Each row of a before or after table is a point. The points were changed in one or more steps. Then noise was added and the rows were shuffled. The steps act on how far a point lies along the listed directions, d1 being the first. Name the steps. A step turns or swaps two directions, mirrors them in a line or flattens them onto one, adds a multiple of one to another, or multiplies one. Angles are multiples of 10 degrees, from the lower direction toward the higher: turns from -170 to 170, lines from 10 to 170 but not 90. Use the fewest steps. Two steps may share a direction if one is a turn and the other turns, adds or multiplies; they go together, in the order done. Otherwise the lowest direction goes first.
In the rows, 128 means zero.

Directions:
(1): [ 96 151 161]
(2): [166 131 163]
(3): [114  82 147]
Before (14 x 3):
[[173  77 133]
 [136  91 118]
 [121 185  91]
 [133 132 164]
 [ 87 125  75]
 [103 119 139]
 [ 83 194 102]
 [123 143  95]
 [127 105 148]
 [151 104 106]
 [136 100 186]
 [123 103 145]
 [127 135 116]
 [112 166  92]]
After (14 x 3):
[[120 153 120]
 [170 174 143]
 [ 76  85 152]
 [152 152 123]
 [148 151 118]
 [152 126  97]
 [ 83 114  82]
 [ 47 117 147]
 [ 78  99 130]
 [107 102 118]
 [194 119 108]
 [142 150 152]
 [150 106 109]
 [118 116 127]]
Steps: mirror d1 and d3 in the line at 170 degrees

Directions:
(1): [132 154 141 127  85 134 134 195 154]
(2): [150 172 130 151 170 114  79 147 116]
(3): [154  73 143 103 116 138  80 148 107]
(4): [ 93 140 146  62 164 130 122 137 147]
(5): [158 112 173 144 169 156 169 143 130]
Before (13 x 9):
[[130  68 167 105 120 165 126 161 118]
 [111 122 158  93 213 136 173  87 153]
 [136  73 118 120  62 129 113 139 138]
 [123 118 133 127 121 137 138 128 102]
 [137 114  95 157 126 143 155 132 128]
 [146  84 125 160 106 159 187 104 126]
 [102 182 128 123 214 134 175 107 128]
 [139  68 144 154  81 149 141 139 104]
 [138 137 175 125 189 141 120 152 124]
 [127 140 118 139 136 104  83 106 116]
 [125  78 118 142  86 127 172 119 121]
 [143 124 121 130  93 122 153 147 160]
 [123 160 118 134 194 130 155  93 126]]
After (13 x 9):
[[143  69 145 156  77 150 140 144 106]
 [121  77 117 141  88 127 170 123 119]
 [131  70 171 108 114 164 126 170 119]
 [133  78 118 120  51 128 115 153 143]
 [111 112 152  95 228 132 174  60 142]
 [148  82 125 159 110 158 183  96 123]
 [135 112  97 157 125 143 157 130 124]
 [126 116 136 128 119 137 137 130 100]
 [122 150 115 132 205 128 152  72 110]
 [124 135 117 143 143 104  82  94 110]
 [141 134 128 131  81 121 155 163 163]
 [ 99 173 125 126 228 134 175  89 123]
 [141 134 174 123 189 143 121 153 127]]
Steps: multiply d1 by 1.6

Directions:
(1): [141 129 189 156 133 139  99 139 133  81 184 144 104  97 117 110 116  81]
(2): [123  73 151 155 126 177 143 111 111 155 131 134 194 137 157 155 120  91]
(3): [103 138 151 114 116 162 112 140 149 112  81  57 133 138 147  76 153 100]
Before (12 x 18):
[[115 129 100  96 104 144 161 124 131 153  91 118 149 155 123 146 133 162]
 [124 150 114  96 129 129 127 126 147 124  88  90 137 142 113 121 131 158]
 [125  93 104 134 134 152 152 127 113 144 122 133 148 151 143 173 106 146]
 [129  93 132 137 142 128 146 135  92 153 141 137 170 134 139 155 129 124]
 [115 129  74 110 120  99 163 115 112 160 131 159 136 138 115 135 138 170]
 [136 103 101 119 120 156 163 113 127 183  91 130 164 148 157 152 141 133]
 [160  90 142 182 145  99 139 105  83 131 226 217 127 117 127 189  98 116]
 [163 141  80 129 148  66 148 121 122 150 150 194 106 125 105 195  94 193]
 [122  87 112 112 128 122 129 133 132 164  72  86 166 156 151 140 122 142]
 [138 156  97 105 137  91 144 132 125 126 128 147  76 131  97 137 116 188]
 [134 124 204 143 137 168 105 136 139  81 176 125 115 106 134  85 119  85]
 [103  94 107 131 142 129 150 122 118 172  92 110 178 183 146 145 128 145]]
After (12 x 18):
[[139  92 131 144 145 118 145 131  85 152 168 166 167 127 127 173 118 127]
 [125 148 105  96 127 125 127 127 145 129  84  93 137 146 113 126 133 165]
 [121 125  87 118 125  98 154 116 110 149 153 173 129 125 112 135 133 159]
 [163  92 174 196 145 109 120 113  88 103 249 216 117 101 124 173  92  87]
 [136  85  96 120 135 104 138 124 120 176  97 126 167 156 142 172 108 158]
 [122  89  97 140 149 103 158 112 102 181 126 160 173 173 129 180 109 161]
 [126 123  93 101 112 130 163 123 123 154 113 148 145 149 117 163 123 169]
 [130 160 120 105 133 106 133 137 134 105 121 119  71 126 101 110 123 166]
 [138  88 103 143 141 137 155 123 106 144 154 165 140 140 135 192  93 150]
 [163 144 120 140 145  81 126 131 132 120 172 184  91 107 104 172  92 161]
 [152  95  89 130 128 135 175 106 115 187 128 176 164 136 145 187 124 147]
 [121 129 194 131 130 178 111 139 144  91 142  98 123 119 148  72 129  88]]
Steps: turn d1 and d3 by 30 degrees; add -0.7 times d2 to d3
